Rows are points. The window is the flat piece filled in between its corners: a triangle in 3 columns, a solid with four corners in 4, and so on. A path goes straight from each point to the next, and from the last back to the first. After which points does the path pass through the window?

Window (3 x 3)
[[-2.5  9.7  4.3]
 [ 1.7 -0.9 -3.7]
 [-2.3  0.3 -1.2]]
Path:
(1): [-1.3  6.7  5.8]
(2): [ 1.8 -2.2  0.3]
(3): [-4.3 -2.3 -7.9]
(4): [-2.2  5.9 -3.3]
(5): [1.7 4.0 4.0]
(6): [ 1.6 -2.8 -1.7]
(7): [ 0.6  4.2 -5.1]
(8): [-2.0 10.7  0.7]
Through the window after points: 6

Window (6 x 6)
[[  5.1   0.0  -0.6  -8.8   7.9  -4.1]
 [ -2.2  -4.2  -3.8   0.8  -1.0  -5.0]
 [ -2.6  -1.8   6.5  -0.7  -1.3   0.7]
 [  0.7  -3.1   0.2   0.7  -6.6   5.5]
 [  7.9  -7.5   3.0   9.2 -10.3   3.7]
 [  6.3   4.4  -3.0   1.8   2.4   0.2]]
Path:
(1): [ 2.5 -4.5  1.7  3.7 -3.3  6.1]
(2): [-2.6 -4.3  4.4  0.7  0.8  1.5]
(3): [ 0.5  2.7  6.3 -2.6 -5.6 -1.6]
(4): [ 2.3  2.0  2.3 -2.6 -2.9 -2.7]
(5): [-0.3 -3.8 -3.1 -2.5  7.2  0.8]
(6): [ 1.7 -0.9 -3.2 -2.6  6.6  2.1]
(7): [10.4  3.6  1.7 -0.4 -2.7 -5.8]
(8): [ 3.4  3.1  3.8 -3.6 -7.1 -0.2]
Through the window after points: 2, 6

Window (8 x 8)
[[ -5.7  -3.0  -3.1  -3.4  -7.9   0.0   5.8   3.6]
 [  0.9   2.3  -3.9  -7.2  -1.1  -0.7  -1.2  -7.6]
 [ -6.6  -0.7  -5.5  -2.5  -9.3  -0.9  -3.6   4.0]
 [  0.0  -8.2  -1.1   3.3   2.2  -4.7   1.7   4.0]
 [ -2.0  -0.2  -9.9  -3.9  -1.1   4.0  -1.1  -6.1]
 [  3.9 -15.7   7.4   2.2   9.4   2.8  -2.1  -1.1]
 [  3.5  -2.9  -2.0   4.0  -4.9   1.5   0.3   8.6]
 [  0.1   2.3  -2.0   3.1   1.4   4.2  -3.4 -11.3]]
Path:
(1): [ 1.8 -6.7 -3.4  1.4 -4.3 -5.4 -1.1 -4.2]
(2): [  3.8 -10.7  -3.7  -1.8  -7.2  -1.1  -0.7  -2.8]
(3): [-6.6  0.0 -3.6 -2.6  1.4  2.1  1.3  3.5]
(4): [ 1.4 -0.8  2.3 -3.1  5.3  5.9 -0.2  1.0]
(5): [  0.8 -11.2  -2.0   2.2  -2.4   0.7  -4.0  -6.3]
(6): [-0.8 -2.7 -6.8 -0.9 -6.8  0.7 -0.2 -4.2]
(7): [-3.8  1.7 -5.7 -3.3 -3.0  1.5  0.2 -0.2]
(8): [-5.1  2.5 -6.5 -3.2  2.5  5.4 -1.1  0.6]
(9): [ 2.0 -4.9 -5.2 -0.2 -6.4 -0.3  0.4 -8.3]
(10): [  2.6 -11.4  -0.1   2.6  -4.9  -0.3   0.4  -5.3]
(11): [-3.1 -2.4  0.4 -2.8  4.5  2.0  1.0  3.5]
(12): [-2.8  1.8  0.6  0.2  2.8  2.6  0.5 -0.4]
(13): [ 1.3 -3.0 -1.9  1.7 -2.8  1.2 -1.6 -4.8]
(14): [-1.8 -6.4 -3.7 -1.7 -8.5 -0.8  1.6  0.9]
(15): [-7.0  3.4 -0.7 -4.9  1.9  2.2  6.7  2.4]
(16): [-1.2 -3.9 -1.2  2.0  2.6  0.1  0.8  1.3]
Through the window after points: 8, 10, 14, 16

Window (11 x 11)
[[ -4.0  -2.3   3.7   1.0   4.7  -9.8  -7.0   2.0  -2.7   0.5   0.2]
 [  7.1  -7.7  -0.2   1.6  -4.6  -6.2   1.7   2.7  -5.0   1.0   7.9]
 [ -0.9  -2.1   3.7   0.9  -6.3   0.3   6.0  -5.1  -1.7   5.7   0.1]
 [ -5.8  -2.4  -1.3  -4.4  -0.8  -0.6   1.5   5.6  -3.3  -7.0  -5.9]
 [  0.0   0.6   7.6  -7.8  -5.5   0.2   2.9   2.0  -2.6   3.1   2.7]
 [  1.1  -8.6  -1.8  -1.3   0.8   3.1  -4.3  -3.3  -3.8  -3.3  -4.5]
 [  5.0   3.3   5.1  -1.0  -3.1   2.0   3.0  -2.9   1.7   1.2   2.2]
 [  9.8  -2.3  -0.2   1.6  -3.0  -3.3  -8.5   8.0   1.7   7.0   2.9]
 [  4.6   4.9   1.4  -2.9  -6.9  -2.4  -6.8  -3.4   1.0   3.3  -0.7]
 [  4.2   7.9  -3.5  -4.5   0.1   0.1  -9.2   5.2  -1.0   6.4   2.6]
 [ -0.3  -3.3  -0.1  -2.7   9.9 -15.6  -6.5  -3.1  -1.5   1.9  -8.1]]
Path:
(1): [-3.6 -6.4 -4.2 -2.8 -2.0 -4.2  1.5  1.1  4.8 -0.9  0.3]
(2): [ 4.9  0.4 -0.9 -2.9 -0.6 -2.4 -6.2  1.4  1.8  5.6  3.9]
(3): [ 7.4  3.8  6.7  4.8 -5.3 -3.0 -2.1  0.3 -6.0  4.8 -3.2]
(4): [  2.2   1.8   4.4  -1.6   0.5  -6.5  -6.0  -0.3 -10.1   1.9  -3.1]
(5): [-1.1 -8.0 -5.6 -3.1  0.3 -0.3 -2.4  2.4  5.2 -0.3 -1.1]
(6): [ 2.5 -4.6  0.6 -2.6  0.1 -0.4 -5.0 -1.6  3.6 -1.1  4.4]
(7): [ 2.8 -1.1 -0.5 -1.5 -1.1 -3.2 -3.4  3.6 -5.3  0.0 -3.5]
(8): [  5.7   1.7   2.2   2.4  -4.3  -6.2  -5.9   3.6 -10.1  -1.0  -0.9]
(9): [ 1.4 -2.9 -1.6 -7.1  3.2 -0.1 -3.6  2.3  8.3  6.3  4.3]
(10): [ 0.2 -3.7  2.1 -6.3 -4.1 -2.7 -0.3 -3.1  3.2  1.7 -0.1]
(11): [ 3.6  3.1  5.9  0.0 -1.3 -1.0  1.4  4.0 -6.7  3.2  2.5]
(12): [ 1.4  1.2  2.8 -2.6 -0.5 -2.4 -2.8  3.3 -7.4 -2.2 -3.8]
Through the window after points: 10, 12

Window (14 x 14)
[[  3.4  -0.2  -1.4   5.1  -1.3   6.2   2.2   3.2   0.4   7.0   0.0  -4.9
    2.0   0.1]
 [ -4.2   9.0  12.5   8.0   2.8  -1.6  -3.1   9.6   1.4  -1.4  -1.0   1.2
    2.4  -2.1]
 [  3.9   7.1   4.0  -2.4  -0.5  -1.8   8.5  -5.3   2.1   1.5   0.3   2.8
    0.5  -3.8]
 [ -6.7   6.4  -0.9  -6.3   9.1   3.1   2.8   6.7   0.7   0.1  -1.5   3.9
    2.8  -9.0]
 [ -2.3   3.0  -3.7  13.6  -4.5  -2.3  -0.1   6.1   7.8  -1.2  -4.4   5.3
   -6.1   4.8]
 [  5.8   0.2   4.3  -3.9   0.1   5.7   0.4  -2.0  -7.8  -3.3  -2.2  -6.4
   -8.5  -8.4]
 [ 13.5  -8.5   4.4  -2.2  -3.7  -0.9  -0.5  -3.7  -8.7   7.0  -2.9  12.7
    8.4  -0.2]
 [ -0.1  -4.4   2.1 -10.5  -1.9   7.1   6.4   2.1   3.9   0.2  -0.2   5.1
   -2.7  -0.4]
 [ -4.5   4.0  -4.9  -3.1  -1.2   0.2   3.2  -1.6  -3.0   0.4   3.8  -1.1
   -0.9   0.3]
 [ -3.0   6.5   3.5   4.0  -3.1   4.6   4.6   4.1  -1.2  -1.7   2.4  10.1
   -2.2  -7.9]
 [ -6.9 -10.7   5.6  -8.5   6.2   3.3  -2.1 -13.6   6.6  -3.8  -4.4  -0.2
    2.7  -3.9]
 [  0.3   4.3  -2.9  -0.7  -0.5   4.8   6.3  -2.0  -0.1  -4.0  -2.4   2.1
    3.9   2.3]
 [  3.6   9.9   3.0   4.0   5.5   1.0  -0.8  -3.2   2.2  -0.4   4.6   4.1
    0.6   1.5]
 [ -0.7  -1.3  -0.9   2.1   1.1  -0.2   5.7   2.1   2.3  -7.1   3.5   1.1
   -2.7  -4.0]]
Path:
(1): [ 1.1 -1.0  1.0 -5.1  1.0  4.8  9.7 -1.8 -3.3 -0.2 -4.5  4.3 -3.8  0.1]
(2): [-1.2  0.7 -0.2  1.7  4.6  3.0  7.0 -1.4 -0.6  1.0 -1.5  0.9 -2.8 -3.3]
(3): [-0.7  3.5  4.3 -3.0 -8.2 -1.1 -4.6  1.1  4.4 -6.5  3.9  5.9  2.8 -2.3]
(4): [ 0.9  1.8  1.8 -2.0 -0.9  2.9  1.5 -0.3  2.5 -1.5  0.6  1.8  3.7 -2.0]
(5): [ 2.4 -0.5  1.2 -2.1  2.3  1.1  4.9 -0.4 -2.1  2.6 -2.9  2.7 -2.8  0.5]
(6): [-1.0 -1.9  2.8  4.0  2.6 -3.8 10.3  0.3 -2.4  4.1 -2.1  2.2 -1.5  2.7]
(7): [ 4.3  5.2  1.0  1.5 -5.4  7.4 -7.3 -0.8  3.1 -4.3  1.8  4.0 -0.2 -4.1]
(8): [-1.1  2.1 -2.0  0.2 -3.1  3.9  1.3  0.9  4.5 -1.6  0.7  2.8 -1.1 -2.3]
(9): [-2.7  1.0  2.5  2.7  4.8 -2.3  4.2  5.1 -0.7  1.7 -4.2  3.7 -2.4  2.2]
(10): [-1.1  0.8  3.7 -0.4  4.8  3.9  4.3 -0.4 -3.1  1.2  1.8  2.9 -4.6  2.3]
(11): [ -4.3   5.2  -1.7  -2.0  -2.5   2.5   0.2   1.8   8.4  -6.2  -2.4  -2.7
   1.0 -10.9]
(12): [-0.7  0.3  3.1 -1.5 -1.3  1.9 -0.7  2.1  3.5 -0.2  1.5  1.2  1.7 -5.1]
Through the window after points: 2, 8

Window (14 x 14)
[[ -4.6   0.7   4.7   3.6  -1.5  -0.6  -3.1  -0.8   1.9   8.3  -0.3  -8.1
    1.4   1.0]
 [ -6.2   1.6   3.2   3.4   6.0   3.5   1.3   1.1   2.4  -3.0  -2.2  -7.5
    5.2   2.2]
 [ -9.9  -1.9   1.6  -0.5  -1.3   3.9  -1.7  -2.8   3.0   0.6  -7.1  -1.6
   -2.3  -0.3]
 [ -5.6  -2.9   7.5  -2.0  -6.1  -2.5   0.9   3.3   2.9  -3.6  -3.5  -7.3
    3.3  -0.7]
 [  3.2   2.8   1.6  -2.1   0.0   2.0   5.2  -3.9  -7.0   2.9   0.2  -2.1
   -2.6  -6.9]
 [ -4.8  -2.1   3.0   1.6  -1.2   5.0  -9.0   2.3  -4.0  -1.4  -1.4  -5.2
    4.4  -0.1]
 [ 12.4  -4.9  -9.5  -6.1   5.8   1.4  -0.2  -7.3  -3.5   4.2   4.4  -4.9
   -1.8   4.8]
 [ 10.4  -6.3  -9.2   5.6   4.7  -2.6   0.4  -9.7  -5.8  -0.9   7.4  -2.2
   -6.2   3.0]
 [ -3.4   3.0   2.8  -1.5   1.4  -5.5  -1.9  -3.4  -3.4   2.4  -3.2   4.3
    4.0   1.8]
 [ 11.8   0.0  -3.5   0.4   2.6   4.4  -2.1  -6.1   2.0  -0.7   9.3   0.7
   -4.9   4.3]
 [ -0.2  -7.1   7.4   0.8   1.6   2.2   2.9  -3.3  -0.6   4.3  -2.5   1.8
    4.3  -4.1]
 [  2.2  -2.9   4.4  -2.4   7.8  -3.9  -0.9   1.4  -0.9   2.7  -2.2   0.8
   -5.9  -7.0]
 [ -8.7  -1.9  10.1  -2.9   2.6   0.9  -2.3  -4.6  -3.4   0.0   0.7  -4.7
   -0.6   4.0]
 [  7.0  -5.5 -10.4  -2.2   4.5   1.0   3.9  -1.7  -3.7   4.0  13.6   1.6
   -4.6   0.8]]
Path:
(1): [ 8.0 -4.0 -1.0  3.6  3.4  1.6  1.1 -1.6 -6.0  0.8  2.5 -3.0 -2.3  5.5]
(2): [ 2.6 -5.2  2.8  0.3  0.9  7.6  1.8  1.6 -7.3  0.6 -0.8 -0.8 -3.9  8.2]
(3): [-2.1  2.0  4.1 -0.9  3.2 -6.1 -3.3 -5.2  5.0  1.8 -1.4 -3.9  2.0 -9.1]
(4): [-0.8 -1.5 -1.6  0.3  2.9  0.0 -2.2 -4.2 -1.4 -0.3  5.3 -2.6  0.4 -1.5]
(5): [ 2.7 -3.9  1.9  1.6  3.3  1.0  3.1 -2.7 -2.7  1.8 -2.1 -3.2 -3.9  6.3]
(6): [ 2.6 -3.2  1.4  1.4  1.7  3.3 -0.2 -1.5 -1.9  1.0  0.3  0.0 -5.3  3.8]
(7): [-1.6  1.2 -1.2 -1.7 -0.3  0.5 -3.1 -8.6  1.7  0.7  5.9 -6.7  9.3 -1.0]
(8): [-0.4 -1.4 -4.5 -6.1  2.8  0.0 -0.8 -7.9  3.7  2.0  4.3 -2.2 -0.1 -4.1]
Through the window after points: 4, 8

Window (14 x 14)
[[ 1.5  4.3 -4.2 -0.4 -6.7  2.4  7.3 -4.1 -3.5 -1.3  1.9 -4.0  1.0 -6.4]
 [ 7.5  0.3  5.2 -5.8 -4.4 -0.1  1.5  5.8  6.0  1.6 -1.0  1.1 -7.4  8.9]
 [ 5.4 -0.4  1.8  4.4 -2.5  0.2 -5.7  0.0  7.9  0.6  2.9 -3.6 -4.4  3.9]
 [ 3.1  4.8  5.8 -1.4 -3.8 -0.4  3.8 -6.7 -6.5 -1.5 -5.0 -1.2 -4.1 -4.7]
 [-4.3  1.3 -3.3  3.0  1.8 -4.2 -8.4 -0.2  2.1  9.0  5.4  3.3  4.3  7.8]
 [ 1.9 -2.8  4.1 -1.1 -0.9 -4.1  2.5  0.5  8.4 -7.3 -1.4 -5.2 -2.1  7.7]
 [-2.6  3.0  3.3  3.2  0.1 -3.0 -6.2 -0.2 -4.9  8.0 18.2  8.2  3.2  2.5]
 [ 1.3  0.9  5.0  2.1  0.9  3.0  4.6  4.3  3.6 -0.8 -4.1 -9.0 -4.7  4.6]
 [-4.4  4.3 -2.8 -2.8  5.0 -3.8 -7.1 -2.8 -2.5  4.5 10.1 -0.8 -4.8  3.7]
 [ 6.2  5.9  1.7 -0.1  0.3 -0.4 -3.8  5.2  4.1 -5.0 -2.4 -6.7  0.1  9.1]
 [ 1.2 -2.2 -0.5  1.2 -7.1 -1.8 -0.8  3.6 -8.2 -0.7  1.6 -0.9 -0.9 -7.3]
 [ 1.3 -0.2  0.0  4.4 -5.9  6.6 -0.2  2.6  0.4 -6.0 -1.0  3.8 -5.1  9.2]
 [ 1.9  3.4 -3.2  5.2  4.8 -6.8 -1.9  1.2 -0.7  4.3  7.9  4.8 -2.3  3.0]
 [ 7.3 -1.2  0.7 -4.6  3.6  8.4  1.1 -0.9 -6.9 -2.8 -3.5  0.6  0.6 -6.4]]
Path:
(1): [-1.3  8.1  0.4 -2.1 -3.0  2.1 -3.2  0.1  4.1  0.5  9.6  2.7 -5.9 -4.6]
(2): [-7.5  4.8  1.9 -1.8  5.2 -0.1 -3.0 -3.1  8.3  1.3 -0.3  0.8  0.3 -0.9]
(3): [ 6.1 -0.2  0.4  0.6 -3.1 -1.9 -0.2  1.5 -3.7  1.7  3.7 -2.9 -1.4  1.7]
(4): [ 6.4 -3.9  1.0 -2.3 -2.3  0.8  5.4 -3.3 -2.4  2.9  9.7 -7.2 -2.5  7.3]
(5): [ 1.0  3.9  2.4  1.3 -2.8  1.7 -3.9  6.7  3.4 -3.3 -6.5  5.6 -4.5  2.5]
(6): [-1.0  5.0 -1.4  3.0  3.4  1.9  0.0  2.6  4.4 -0.5  1.7  2.2 -3.8 -0.4]
(7): [ 4.1  0.5  1.0  0.7 -2.4 -2.4 -3.1 -0.4 -3.0 -0.6  2.2 -3.3  1.3  5.2]
(8): [ 5.4 -0.7  2.5  1.7 -1.1 -0.1  0.5 -1.2  0.0 -0.2  2.6 -1.4 -2.2  7.8]
(9): [-0.4  3.6  0.6 -0.9  0.1  0.2  0.0  6.1  2.5  1.3 -1.2 -0.5 -4.3 -0.7]
(10): [-0.8  9.3 -1.8 -3.0  2.9  2.0  3.4 10.0  8.5 -1.0 -1.5 -1.8 -6.7 -1.4]
(11): [ 4.9 -3.7  2.1  3.8 -6.3  1.0 -0.5 -5.7 -7.3 -2.4  3.2 -0.4 -0.3  2.5]
(12): [ 0.9 -3.1  0.7  2.1  4.3 -5.4 -2.4 -2.8 -8.0  4.0  1.1 -3.2  1.3  9.4]
Through the window after points: 4, 8, 12

Window (14 x 14)
[[  2.6   0.9   2.2   6.6   0.2  -4.9  -1.9   0.1   2.4   8.0   5.7  -2.1
   -6.0  -4.4]
 [ -3.7   2.6  -3.2  -6.0  -5.4   3.7   6.1  -3.2  -8.7   0.8  11.7  -1.3
    5.4   5.0]
 [  3.0  -1.5  -2.8   2.3  -2.2  -1.2  -2.6   2.9   5.4 -11.5  -6.4   0.1
    0.8   1.5]
 [  0.9   2.0  -0.2   7.9   3.0  -2.3   6.6  -5.2   4.2   0.9   1.6   2.2
   -0.2  -5.5]
 [  4.0  -6.4  -0.8   4.8  -0.4   4.9  -0.2  -4.3   2.0   7.1   6.3   2.7
   -0.9  -5.7]
 [ -1.4  -4.2   4.5   3.8   3.8  -3.4   1.1   1.7   3.1   6.4   2.5   8.5
   -5.0  -6.4]
 [  0.3   5.6   3.9  -0.4  -4.9   1.3  -2.2  -3.9  -8.2  -0.6  12.7   3.1
   10.0   0.8]
 [  3.7   0.4  -5.0   2.2   4.8  -5.9  -6.1  -4.4   2.8  -1.7  -7.7   4.2
   -3.3  -2.2]
 [ -2.0   1.3  -2.0   4.2   8.7   1.6  -4.3  -0.2   7.9  -2.4  -1.9   0.1
   -0.5   0.3]
 [ -0.2   1.7  -2.9   0.7   3.7   1.7  -2.8   0.1  -0.6  -8.7  -2.4  -1.5
   -2.8  -7.8]
 [  1.0   9.0   3.1  -0.3  -6.1   8.7   3.8  -2.0  -7.9   5.4   7.8   3.6
    2.5   2.3]
 [ -0.8  -4.7  -2.1   7.0   2.5   1.8  -1.7  -0.2  -7.0  -7.6  -4.5  -2.2
    1.6   3.5]
 [  0.3  -0.5   8.0  -6.1  -4.7   5.2   1.7  -6.6  -9.3  -2.5   3.0  -5.2
    7.1   4.8]
 [  6.8   0.6  -1.2  -3.2   3.8   3.5   3.4   2.5  -7.0  -6.1   1.2  -3.2
    7.5   3.6]]
Path:
(1): [-4.5 -2.1  0.7  1.3  2.8  1.0 -0.3  3.8  3.2  5.7 -4.2 -2.8  1.0 -3.6]
(2): [ 8.7 -1.6 -0.4  4.2 -1.4  3.4  0.6 -8.5 -3.4 -2.6  9.0  4.0 -2.9 -1.3]
(3): [ 2.3  2.1  1.2  0.6  3.4 -4.0 -0.6 -2.9 -0.3 -2.7  4.1  0.3 -5.1  1.7]
(4): [ 0.8 -0.9 -2.3  3.0  0.6  2.4 -0.1 -1.2 -1.3 -0.8 -3.2  1.4  2.2 -2.0]
(5): [-3.3 -1.7  3.6  4.1  0.6  4.4  0.7 -2.4 -1.3  4.9 -3.4 -3.4 10.7 -7.7]
(6): [ 4.6  6.4 -1.4  0.5 -2.5 -0.1  1.3 -1.9 -3.7 -5.0 10.2  5.9 -4.4  6.1]
(7): [ 2.6 -0.2 -1.1  5.1  1.7  1.6 -0.5 -0.5 -1.5 -7.6  2.6 -0.7 -1.7  4.0]
(8): [-1.6 -1.8 -0.5  0.1  3.0  1.6 -0.3 -1.4 -2.7  1.6 -4.4 -0.6  5.9 -4.3]
(9): [-7.4 -1.8 -1.4  5.3 -0.4 -1.6  0.3  1.9  0.1  5.3 -4.9 -4.0  6.2 -0.3]
(10): [  8.8   2.7   1.6  -2.7   2.4   4.9  -2.1  -5.2  -1.4 -11.3   5.6   3.9
  -3.6   1.9]
(11): [  2.9  -1.1   3.4  -1.3  -2.5   6.1   0.7  -7.6  -5.2 -11.5   5.1  -2.0
  -2.6   0.7]
(12): [-0.1  1.5  1.9 -0.8 -1.0  1.8  0.4 -1.2 -3.4  0.7  0.6 -1.0  4.4  0.2]
Through the window after points: 5, 7, 9, 11
